Rows are points. The ring and each string are closed loops that go straight from each point to the next, and from the last back to the first. Before rounding, they use only three directions, however many columns there are. Count how often each string passes through the ring. Passing back the other way cancels.
In the rows, 128 means zero.

Ring (6 x 3):
[[126 163 134]
 [106 164 142]
 [ 83 128 143]
 [ 90  93 136]
 [122  84 138]
 [142 116 134]]
String (14 x 3):
[[106 115 148]
 [ 90  81 157]
 [ 90  68 137]
 [ 94  69 123]
 [100  90 121]
 [108 112 133]
 [106 108 152]
 [ 87  93 151]
 [ 72  96 140]
 [ 72 108 126]
 [ 73 114 124]
 [ 68 112 140]
 [ 75 108 152]
 [ 99 112 161]]
Times through: 1

Ring, 9 rows:
[[200 178 111 117 168 109]
 [179 202 116 113 163 117]
 [137 198 122 112 146 130]
 [ 99 171 125 113 129 141]
 [ 73 118 123 119 113 147]
 [ 84  91 119 123 114 142]
 [119  84 115 125 127 130]
 [159 102 111 125 144 118]
 [195 145 109 121 163 109]]
String (16 x 6):
[[150 172 104 113 143 130]
 [151 174 133 118 155 118]
 [158 202 141 116 162 115]
 [150 224 123 109 154 126]
 [132 228 116 106 144 136]
 [119 194 142 114 146 128]
 [121 166 157 121 149 120]
 [125 156 119 116 137 132]
 [113 166 108 112 128 142]
 [ 95 189  91 104 116 157]
 [ 99 199 128 110 132 141]
 [117 201 152 115 148 126]
 [135 172 138 118 150 122]
 [140 161 122 117 145 126]
 [149 182  94 110 140 135]
 [164 209  83 105 145 136]]
Times through: 1

Ring (6 x 8):
[[190 151 152 151 131 137 113 125]
 [145 191 140 163 117 161 154  80]
 [ 70 165 134 152 108 159 168  97]
 [ 41 108 122 131 116 144 153 143]
 [ 82  74 128 121 129 125 119 178]
 [157 103 152 133 133 121  99 166]]
String (9 x 8):
[[100 109 166 133 117 123 115 162]
 [120 111 122 135 131 139 128 145]
 [121  71  95 122 146 133 118 173]
 [ 81  48 105 112 139 124 116 195]
 [ 67  68  80 119 139 142 142 167]
 [ 94 109 100 134 132 148 146 138]
 [ 96 131 156 141 114 135 133 137]
 [ 62 115 175 134 106 124 127 157]
 [ 61  89 175 125 110 115 114 180]]
Times through: 0

Ring:
[[203 127 110 136 143 138 113 118 192]
 [178 149 126 130 146 133  57 125 165]
 [143 153 140 132 148 130  39 127 135]
 [ 96 143 152 142 148 129  54 123  99]
 [ 78 125 154 150 149 129  93 122  85]
 [ 93  99 145 153 152 129 150 127  92]
 [131  87 130 152 153 130 184 130 120]
 [170  90 116 148 150 134 186 126 156]
 [197 106 107 142 145 138 159 119 185]]
String, 26 rows:
[[110 110 135 154 143 137 136 111 122]
 [124 110 138 146 152 129 132 130 114]
 [121 100 148 140 166 117 142 157  85]
 [132 109 143 138 161 121 127 149 104]
 [105 117 134 156 139 141 123 101 127]
 [ 64 115 145 164 136 142 122  94 100]
 [ 40 120 156 164 139 138 105  98  76]
 [ 45 127 168 151 152 125  80 126  53]
 [ 90 128 165 135 165 114  72 157  61]
 [132 124 149 132 163 117  90 155  97]
 [ 99 142 164 131 162 116  44 153  73]
 [ 85 156 163 136 152 124  19 132  81]
 [ 83 161 156 142 142 133  17 111 100]
 [108 154 160 129 158 119  22 145  88]
 [130 138 151 130 160 119  62 150 101]
 [145 124 141 133 159 122  97 146 117]
 [121 131 135 147 141 138  92 109 133]
 [ 85 144 146 152 135 141  61  96 116]
 [120 127 134 149 141 138 101 109 133]
 [117 124 151 136 160 120  91 148  92]
 [107 120 154 138 162 119  97 150  82]
 [131 118 141 140 156 125 112 138 113]
 [ 91 117 140 157 140 139 119 104 113]
 [ 56 110 142 171 131 147 138  82 104]
 [ 51  94 151 166 145 135 161 108  75]
 [ 73 100 141 165 140 140 156 100 101]]
Times through: 1

Ring, 8 rows:
[[178 133 135 160 139 120 118 100 165  84 148 154]
 [188 144 106 145 120 115 110 121 157  98 159 137]
 [169 145 102 130  98 111 105 139 152 116 169 123]
 [116 132 142 129  90 108 108 133 159 123 175 126]
 [ 83 112 184 135  96 117 117 125 162 120 160 139]
 [ 82  90 214 141 111 139 132 125 155 113 126 154]
 [117  86 212 155 136 151 139 114 154  94 103 169]
 [143 103 189 164 146 140 133  99 162  83 117 170]]
String:
[[142 108 170 148 126 137 127 120 154  99 125 154]
 [125 113 181 158 132 124 124  99 167  92 142 160]
 [118 103 203 167 143 131 131  89 171  83 130 172]
 [120  79 228 167 153 156 145 100 159  81  92 182]
 [135  73 216 153 142 171 149 129 141  93  72 173]
 [140  92 187 145 127 155 137 133 143 102 100 158]
 [136 108 170 144 121 136 126 125 153 103 128 151]
 [123 107 189 158 133 130 128 102 165  92 133 162]
 [120 113 185 161 134 122 124  93 171  89 146 162]
 [134 110 175 153 129 131 126 111 160  95 133 157]
 [155 102 173 150 133 148 133 124 148  95 108 159]
 [171 103 173 163 151 148 135 108 154  80 104 170]
 [168 122 171 185 168 122 127  65 180  60 137 180]
 [170 130 154 176 156 116 121  75 177  69 149 169]
 [194 134 130 165 148 123 119  96 165  76 141 159]
 [189 128 125 147 129 132 120 125 150  94 133 146]
 [157 121 144 143 119 130 120 127 152 103 138 144]
 [153 121 146 142 117 128 120 127 153 104 140 143]
 [184 132 116 138 116 128 116 136 147 105 141 136]
 [221 148  75 132 112 124 108 146 142 106 149 125]
 [211 159  75 140 114 108 102 127 155 101 171 127]
 [180 151 103 146 117 105 105 113 164  98 174 135]
 [149 136 138 150 120 110 112 107 167  98 166 143]
 [147 138 139 153 122 106 111 100 171  95 171 145]
 [186 155 101 152 124 101 104 104 168  92 178 138]
 [218 157  79 148 126 110 105 117 158  91 166 135]
 [204 138 104 144 125 126 114 128 150  96 142 139]
 [173 126 134 146 124 129 119 124 153  98 138 145]
 [144 122 156 149 123 123 120 113 161  98 146 149]
 [159 132 153 170 146 112 118  80 177  76 157 163]
 [167 130 164 186 167 114 122  59 185  59 150 177]
 [175 111 175 178 166 138 133  82 167  65 116 179]
 [163 100 177 159 146 150 136 113 152  85 103 167]]
Times through: 2

Ring, 10 rows:
[[143 123  66 156 163 128 133 162 163 132  86 150 178 124]
 [136 118  87 137 160 146 127 157 153 163 118 154 176 140]
 [135 110 120 111 154 152 131 149 148 182 145 146 139 153]
 [144 102 144  91 147 144 148 145 149 177 162 139  89 159]
 [160  96 151  85 141 121 173 144 159 149 160 131  40 153]
 [165  96 149  88 140 109 181 145 165 132 147 125  23 147]
 [164  99 142  97 142  95 178 145 172 114 112 109  19 135]
 [155 107 127 113 148  95 163 147 174 111  81 103  46 127]
 [149 114 103 132 154 100 151 152 173 111  66 111  91 121]
 [146 121  73 153 161 114 140 160 169 118  69 135 150 119]]
String, 31 rows:
[[113 107 160  81 153 175 106 137 134 230 160 128 132 172]
 [126 110 129 103 155 170 118 147 139 208 162 151 156 163]
 [150 112  89 131 155 141 148 159 154 154 144 167 155 143]
 [153 112  93 131 154 128 153 158 160 139 127 154 133 137]
 [127 113 129 109 156 143 121 144 151 177 112 121 125 148]
 [116 121 110 125 163 156 102 148 147 189 100 128 175 145]
 [131 117 106 127 159 137 124 151 156 160  97 129 144 138]
 [130 123  83 147 164 134 118 156 159 149  76 133 174 129]
 [138 129  52 171 167 121 124 164 168 121  51 140 194 114]
 [152 125  49 172 164 106 145 167 174  98  55 143 167 109]
 [161 116  73 150 156 105 161 163 172 102  87 144 126 119]
 [148 112 107 126 154 114 149 152 166 128  92 124 102 130]
 [136 113 128 115 154 113 135 144 166 138  71  98  84 131]
 [130 114 136 114 155 101 130 140 171 128  37  72  64 124]
 [151 115 102 136 154  86 154 151 180  93  39  96  73 112]
 [163 114  85 143 154  93 167 159 177  92  75 128  94 116]
 [163 112  85 140 153 103 167 160 173 103  95 140 104 122]
 [160 117  76 152 156  93 161 161 178  90  62 128 110 112]
 [167 117  60 159 157  98 169 166 177  87  82 150 129 113]
 [151 113  96 133 155 115 152 155 166 125  97 134 114 129]
 [127 117 117 123 159 128 120 146 160 155  73 107 124 134]
 [131 120  96 137 161 130 122 153 160 149  77 124 151 131]
 [136 114 111 123 156 131 132 150 159 153  99 126 126 137]
 [119 124  93 138 165 153 104 153 150 178  92 136 191 139]
 [130 123  73 148 165 156 116 161 150 171 116 163 212 139]
 [148 119  64 150 161 148 139 166 153 153 138 181 198 138]
 [159 111  86 135 154 124 160 161 162 130 130 160 132 135]
 [160 112  79 137 154 134 160 163 158 139 148 175 151 139]
 [157 110  93 128 153 132 158 159 158 142 143 162 132 140]
 [140 108 128 107 152 135 140 147 155 163 127 130 106 147]
 [117 107 163  82 152 161 113 135 141 212 141 115 108 165]]
Times through: 4

Ring (9 x 14):
[[105 117 183 121  96 139  59 131 138  92 100  87 166 172]
 [ 99 115 179 119 100 140  67 126 138 101 112  87 162 168]
 [114 117 147 125 117 138  97 116 132 127 130 104 137 143]
 [124 130 109 127 153 146 143 117 136 164 145 130  91  99]
 [126 144  89 125 184 157 174 127 146 184 146 148  58  64]
 [142 147  83 132 181 153 172 127 143 181 136 154  55  63]
 [163 140  89 146 155 139 146 119 130 160 122 149  77  86]
 [167 131 108 151 127 129 114 115 123 135 109 136 107 116]
 [138 122 154 137 101 131  73 123 129 102  97 106 148 156]]
String, 31 rows:
[[111 143 108 117 178 161 162 134 151 173 140 138  70  76]
 [123 140 108 124 166 153 151 129 145 165 135 137  79  85]
 [107 158  87 111 215 175 200 145 163 200 147 156  31  36]
 [130 157  71 123 210 166 202 136 154 202 145 165  27  34]
 [167 146  63 146 178 143 178 116 131 187 139 165  49  58]
 [164 129  97 149 135 130 129 108 121 151 127 139  98 107]
 [144 131 113 138 138 138 124 118 131 145 124 131 103 111]
 [174 132  90 154 137 128 132 109 120 152 122 145  92 102]
 [207 136  67 170 136 119 137 103 111 155 114 161  81  92]
 [201 135  83 168 127 119 122 108 113 141 103 153  94 105]
 [153 134 121 142 130 136 110 125 131 130 104 130 110 118]
 [129 131 133 130 134 143 111 127 138 133 115 120 114 121]
 [119 132 148 125 130 146 101 135 143 122 106 113 123 129]
 [119 127 169 126 108 141  71 137 141  98  90 101 149 154]
 [124 119 182 131  86 132  47 131 134  80  83  90 172 178]
 [135 115 170 138  83 125  52 120 125  87  93  94 170 177]
 [150 120 129 144 109 126  94 110 121 124 116 117 132 141]
 [122 126 143 127 125 141 101 125 137 126 116 112 126 133]
 [ 88 123 183 111 115 150  75 139 149 103 106  89 152 156]
 [119 124 148 127 120 140  95 124 136 122 116 108 132 139]
 [131 112 154 136  94 127  72 111 123 107 115  99 156 164]
 [103 106 184 123  83 132  52 117 130  92 114  79 180 186]
 [ 79 108 195 110  93 142  58 124 140  96 121  73 177 182]
 [ 89 121 166 111 123 149  93 129 145 122 126  95 140 145]
 [115 128 139 123 135 146 113 126 140 136 125 114 117 124]
 [128 124 128 131 130 139 114 117 132 139 130 118 117 124]
 [100 131 138 114 150 154 127 131 147 147 134 115 106 112]
 [107 131 118 118 159 153 145 122 143 165 149 125  92  98]
 [130 131  86 130 168 147 168 109 133 186 163 142  71  79]
 [129 137  86 128 176 151 172 116 138 187 157 145  64  71]
 [ 95 150  98 107 204 173 189 139 161 195 155 145  47  52]]
Times through: 0

Ring, 9 rows:
[[ 66 130 123 140  97 136 143 115 136 135 162 132 104 186]
 [ 82 129 127 138  99 122 159 134 127 145 154 144 100 202]
 [101 132 133 140 108 111 173 154 119 142 139 148  97 189]
 [124 140 140 143 124 104 185 174 111 126 118 147  96 152]
 [135 149 146 141 137 103 190 183 107 105 105 140  97 114]
 [133 157 148 139 145 110 184 178 108  82 102 128 101  79]
 [113 156 142 142 139 125 166 155 120  78 114 118 105  75]
 [ 89 149 133 146 124 138 147 129 133  92 134 115 107  99]
 [ 67 137 124 145 105 143 137 111 140 117 155 121 107 149]]
String:
[[148 178 166  95 168  99 211 203  82  34  95 125 106  50]
 [117 159 149 116 141 114 183 168 104  74 120 127 105  99]
 [106 152 143 124 130 118 174 157 112  91 129 129 104 121]
 [102 161 148 107 138 122 176 155 107  66 131 121 109 101]
 [ 74 154 134 128 125 146 142 117 132  72 146 106 113  92]
 [ 56 130 111 187  98 162 107  85 167 130 152 108 107 121]
 [ 75 128 116 186 101 146 125 108 156 141 142 121 102 136]
 [ 95 145 137 128 120 123 166 145 119 105 139 131 104 143]
 [ 81 145 136 116 115 127 162 135 119 103 152 129 107 157]
 [ 59 138 128 120 103 140 144 111 131 113 169 125 109 174]
 [ 46 128 116 152  91 154 120  89 152 133 172 119 108 172]
 [ 60 121 108 199  90 157 108  89 169 154 151 118 102 146]
 [ 86 139 130 147 113 132 151 131 132 116 141 127 104 139]
 [ 87 151 140 114 124 127 165 140 116  88 144 124 108 133]
 [ 91 143 132 146 119 131 153 135 130 107 136 124 104 124]
 [ 91 139 126 168 116 137 142 128 141 118 131 121 103 114]
 [108 155 145 121 134 119 175 158 111  82 126 126 105 109]
 [129 171 158 103 156 110 194 181  94  47 109 121 107  65]
 [140 169 156 125 158 109 192 187 100  54  95 121 104  48]
 [118 140 128 196 126 130 148 146 143 120 103 122  98  77]
 [103 136 127 178 116 129 149 139 139 128 121 128  99 117]
 [120 154 148 117 136 107 189 174 102  89 120 136 102 122]
 [156 171 168  87 161  83 228 219  71  58  98 143 101  98]
 [160 161 157 132 155  90 210 210  91  83  85 141  97  82]
 [128 138 130 193 127 120 159 159 136 128  99 131  95  93]
 [117 140 132 175 125 122 160 153 132 121 110 130  98 105]
 [108 145 138 143 125 119 169 154 120 108 125 132 101 125]
 [147 173 166  91 162  94 216 206  79  48 100 133 104  77]]
Times through: 4
